Each row of a before or after table is a point. One or more steps were done to the points. Then noise was added and the rows were shuffled. The steps act on how far a point lies along the listed directions, d1 being the first. What was done? A step turns or swaps two directions, mirrors them in a line or flattens them onto one, adds a multiple of one to another, or multiplies one. Angles are multiples of 10 degrees, from the lower direction toward the higher: turns from -170 to 170, lines from 10 to 170 but not 90. Use the fewest steps. Two steps may share a direction if one is a turn and the other turns, adds or multiplies; they go together, in the order done. Otherwise the lowest direction goes first.
In the rows, 128 means zero.

Directions:
(1): [107  98]
(2): [158 107]
Before, 8 rows:
[[151 107]
 [175 109]
 [164 118]
 [ 99 117]
 [ 98 107]
 [ 88 102]
 [117 129]
 [159 108]]
After (8 x 2):
[[127  96]
 [ 81 142]
 [144  94]
 [120 137]
 [101 142]
 [131  91]
 [ 94 137]
 [142  80]]
Steps: turn d1 and d2 by -50 degrees

Directions:
(1): [127 142  85]
(2): [159  96 117]
(3): [162 157 136]
Before (9 x 3):
[[126 184 130]
 [105 139  72]
 [129 179 148]
 [138 144 123]
 [159  83 128]
 [126 158 122]
 [115 156 124]
 [ 94 125 100]
 [114 122 112]]
After (9 x 3):
[[ 90  99 105]
 [105 125 112]
 [123 119 108]
 [130 152 153]
 [ 91 208  92]
 [131 150 119]
 [108  75 117]
 [105 134 117]
 [130 162 105]]
Steps: turn d2 and d3 by 160 degrees; add -1.5 times d1 to d2

Directions:
(1): [ 81 150 136 127]
(2): [117 105 126  82]
(3): [136 126 180 126]
(4): [108  87 130 153]
Before, 14 rows:
[[115  93 146 127]
 [137 129 118 142]
 [126 191  78 151]
 [130 104 140 128]
 [115 118 162  99]
 [149 184 121 170]
 [156  97 141 141]
 [146 171 106 131]
 [113 131 139 141]
 [ 79 105  79 127]
 [135 139 113 180]
 [178 189 111 130]
 [126 115 125 143]
 [117 127  89 149]]
After (14 x 4):
[[145 185  95 168]
 [ 98  58 140 145]
 [121 105 130 161]
 [144 157 134 169]
 [133 134 156 121]
 [124 139  75 177]
 [135 168  62 150]
 [129 148  82 147]
 [133 135 129 140]
 [130 139 140 134]
 [128 129 148 132]
 [127 126 141  92]
 [130 116 164 111]
 [133 123 152 115]]
Steps: multiply d1 by 0; turn d3 and d4 by -70 degrees; add 0.5 times d2 to d4

Directions:
(1): [117 169 137 174 133 140]
(2): [135 113 170 130  96 160]
(3): [154 121 121 128 170 168]
(4): [183 131 133 145 121 101]
(5): [136 125  81 140  93 151]
Before:
[[108 111 120 107  79 141]
 [126 148  92  99 155 110]
 [147 111 107 109 171 149]
 [146  87 133 115 115 119]
 [186  97 129 131 176 170]
 [100 131 159 126 101 118]
 [151 117 124  88 184 142]
 [108 151 102 129 139  85]]
After:
[[101 103 141  88 110 143]
 [174 137 115 121 177 151]
 [166 126 127 161 173 186]
 [127 118 152 119  94 108]
 [147 130 112 132 175 156]
 [115 142  97 121 135  82]
 [133 150  94 104 160 112]
 [144  88 127 116 129 139]]
Steps: turn d1 and d3 by -30 degrees; turn d4 and d5 by 70 degrees; multiply d5 by 0.4

Directions:
(1): [ 77 134 126 123 130  92  90 118]
(2): [107 190 133 116 144 146 151 126]
(3): [138 142 126 116  73 116 139  85]
(4): [116 109 131 116 144 176 110  83]
(5): [119 120 196 148 128 121 141 120]
(6): [118 111 145  65 116 132 135 153]
Before (14 x 8):
[[115  83 125 144 147 140 123 128]
 [115  88 131 134 142 112 106 137]
 [121  86 123 121 110 112 110  98]
 [158 141 104 119 136 157 146 153]
 [148 101 124 134 106 122 124 130]
 [164 120 104 118 100 139 136 119]
 [128  96 103 132 136 136 107 133]
 [143 132  70 117 140 131 108 155]
 [120  89 139 151 144 126  93 115]
 [164 127  95 218 122 126 107  50]
 [145  84 127 137 140 129 127 143]
 [127 128 122 137 131 104 109 142]
 [136 126  78 138 145  97 101 161]
 [159 205 136 130  93 179 172  91]]
After:
[[109 131 107  92 101  96 120 106]
 [105 158 112 110 119 125 160 137]
 [115 154 135 114 104 120 146 119]
 [145 136 112 120 100 138 137 112]
 [178 154  99 159  76  45 154 160]
 [109 172 106 102 115 104 123 137]
 [215  53 151 169 126 149 141 187]
 [ 91 164 111 106 122 114 122 113]
 [123 154 182 144 109 127 140  97]
 [176 116 136 127  95 142 150 113]
 [102 172 158 156 120 106 129  83]
 [110 154 128 136 130 113 107 105]
 [139 159 111 110 123 147 160 116]
 [169 121 165 142 128 167 170 129]]
Steps: multiply d1 by 1.6; turn d2 and d3 by 110 degrees; turn d3 and d5 by 150 degrees; mirror d4 and d6 in the line at 60 degrees

Directions:
(1): [ 93 146 123 167 156 142 143 168 145]
(2): [148 124 104 118 161 164 152 128  81]
Before, 13 rows:
[[155 106 127 103 117 120 112  91 113]
 [134 114 127 129 122 129 130 107 121]
 [126 137 132 131 121 119 126 121 132]
 [136 130 134 126 117 119 125 115 137]
 [121 139 129 145 137 134 130 132 139]
 [156 116 112  92 126 147 143 100  86]
 [122 140 127 145 118 115 131 147 145]
 [140 131 117 140 153 165 138 139 103]
 [151 118 111 114 134 148 143 114  89]
 [125 138 126 136 143 151 139 136 122]
 [148 117 140 111 100 112 118  99 136]
 [126 130 105 130 161 151 154 145 101]
 [125 117 149 117 107 115 117 109 138]]
After (13 x 9):
[[124 134 142 134 108 108 118 120 157]
 [103 124 166 133  89  92 103 117 175]
 [143 114 120 119 136 133 123 109 112]
 [116 139 142 145  94  91 115 141 170]
 [125 136 133 139 129 128 125 125 141]
 [119 139 140 135 111 107 118 122 147]
 [170 117  77  93 182 202 182 115  27]
 [161 120  73 108 200 198 185 137  33]
 [171 115  78 108 184 199 177 121  30]
 [132 116 123 134 130 135 135 112 117]
 [123 126 152 131  91  97 109 113 169]
 [171 123  87 121 190 208 167 133  41]
 [142 133 113 124 157 169 150 129  93]]
Steps: multiply d1 by 0.4; multiply d2 by 3

Directions:
(1): [136  79 128  94 151 159 173 139 147 123 127]
(2): [105  96 115  89 152  90  95 115 106 128 152]
(3): [120 123  67 155 128 146 128 111 139  87 153]
(4): [ 85 161 140 121 150 159 148  93 119 152 154]
(5): [120 119  98 108  78 160 119 147  96 161 129]
(6): [143 139 154  92 107 159  87 117 158 100 149]
Before, 11 rows:
[[137 127 160  99 132 127 119 122 137 130 138]
 [116 130 138 117 155 132 119 109 164 114 145]
 [134 131 109 154 122 128 168 145 127 137 125]
 [123 107 108 111 140 146 135 104 145  93 175]
 [136 100 100 146 114 133 169 159 112 144 111]
 [129 122 123 121 117 121 165 146  91 192 104]
 [116 129 132 112 107 148  96 123 132 125 146]
 [100 137 108 111 119 107 102 109 117 121 148]
 [115 118 124  95 117 151 105 124 107 149 150]
 [137 110 149 111 142  90 126 123 145 105 121]
 [125 119 153 102 136 129 108 138 138 122 119]]
After, 11 rows:
[[131 122 157  84 115 143  83 136 146 114 125]
 [124 138 112 184 142  92 217 150  73 210  77]
 [128 149 156  96  87 185  78 117 160 107 159]
 [143  90  90 192 140  92 213 172 108 147  80]
 [121 110 115  80 120 183 124 100 153  93 190]
 [142 134 169  78 113 146  91 117 145 123 153]
 [103 149 107 107  94 146 111 115 119 131 146]
 [122 153 144 103  97 194 116 122 132 147 149]
 [140  92 128  90 114  90  99 137 132 109 123]
 [103 128 139  79 142 157  92  99 161 118 169]
 [128 117  99 180 155  95 196 147 118 144 111]]
Steps: add 0.3 times d3 to d1; turn d2 and d5 by 60 degrees; multiply d4 by 2; multiply d6 by 2.5

Directions:
(1): [115  88 123 108 141 158 152 100 186 119 139 125]
(2): [ 95  91 141 151 122  85 138 107 103 105 158 103]
(3): [127 109 121  69 121 108 117 141 119 105  84  96]
Before, 9 rows:
[[117 153 123 107 120 119 108 119  93 119 134 122]
 [103 101 125 139 120  94 129 120  95 112 141 112]
 [120 134 148 208 114  71 151 118  84 135 183 131]
 [115  84 136 105 128 115 135 125 122 102 120  93]
 [109 118 127 140 123  64  94 145  55 119 119 106]
 [127 143 129 141  99  64 102 142  50 122 128  86]
 [104  99 131 111 137 152 150 126 174 119 130 124]
 [156 154 116  89 138 164  97 139 147 132 104 146]
 [102  91 118  87 128 113 130 119 133  88  98 104]]
After (9 x 12):
[[118 124 119 143 144 174 146 105 179 125 142 159]
 [160 167 104 107 147 173  97 157 147 165  91 163]
 [181 190 104 106 123 173 105 155 143 167  96 143]
 [137 113 130 125 143 174 143 120 170 134 135 136]
 [166 142 113  49 114 115 123 165 129 126  53 107]
 [ 92  90 139 132 132 131 152 120 156 114 149 117]
 [140 129 106  93 132 161 126 134 153 136 103 139]
 [130 168 119 112 127 150 111 118 118 135 137 144]
 [120 137 141 177 130 112 108 113 100 124 176 143]]
Steps: turn d2 and d3 by 150 degrees; turn d1 and d2 by 40 degrees

Directions:
(1): [134  93 146 130 129  90 118 148 122  91 185 133 143  93]
(2): [159 168 117 125 149 111 174 152  94 155 145 127 105 101]
(3): [115 139 127 109 155 120 144 148 151 126  92 162 188  98]
Before, 14 rows:
[[111 114 105 130 100 159 125 110 135 125 109 109 112 165]
 [140 116 154 140 135 101 140 147 109 107 157 137 137  72]
 [104  39 159 134 121  91  80 129 166  40 178 148 207  78]
 [173 136 129 151 107 105 144 138  76 137 190  95  49 122]
 [141 163 120 137 117 158 111 109 106 164  89 113  95 160]
 [153 140 134 138 133 128 155 147  92 130 164 117 105 117]
 [154 113 127 148  98 110 102 131 115 125 163 115 106 126]
 [124  82 149 114 137  93  83 144 151  76 152 127 178 103]
 [135 105 140 137 135 105 115 149 113 110 197 111 122  87]
 [138 111 124 129 108 128 109 114 100 132 147  84  90 142]
 [124 131 128 121 139 127 138 119 126 122 126 122 133 130]
 [131 139 117 141 134 138 126 124 126 137 108 109 114 159]
 [166 110 120 142 109 131 122 111  89 135 197 117  66 143]
 [134 112 136 139 138 111 142 141 114 109 181 131 136 100]]
After:
[[156 180  97 114 151 154 173 125 110 184 100 154 117 132]
 [143 162 107 130 126 135 135 135 132 165  84 137 133 131]
 [142 135 124 135 153 107 141 153 118 118 140 123 134 117]
 [160 198 103 131 134 145 178 135  99 188  86 118  80 138]
 [ 72 100 125 128 111 185  80  73 202 110  32 142 194 167]
 [139 157 108 104 151 123 154 139 110 157  95 119 139 108]
 [118 133 140 149 107 165 114  93 127 139  86 114 103 153]
 [163 150 134 129 144  95 137 161  89 132 155 135 131  84]
 [104 116 129 114 127 154  76 107 173 115  66 119 163 165]
 [110 153 113 130 132 176 119 106 141 167  80 109 115 154]
 [114 139 117 139 124 170 132 100 133 147 103 120 118 163]
 [127 124 132 126 134 125 135 118 124 118 133 117 127 132]
 [126 124 110 115 138 113 163 160 128 114 133 141 157  93]
 [142 154 125 139 127 157 154 125 102 150 120 112  97 150]]
Steps: turn d2 and d3 by -120 degrees; turn d1 and d2 by -150 degrees
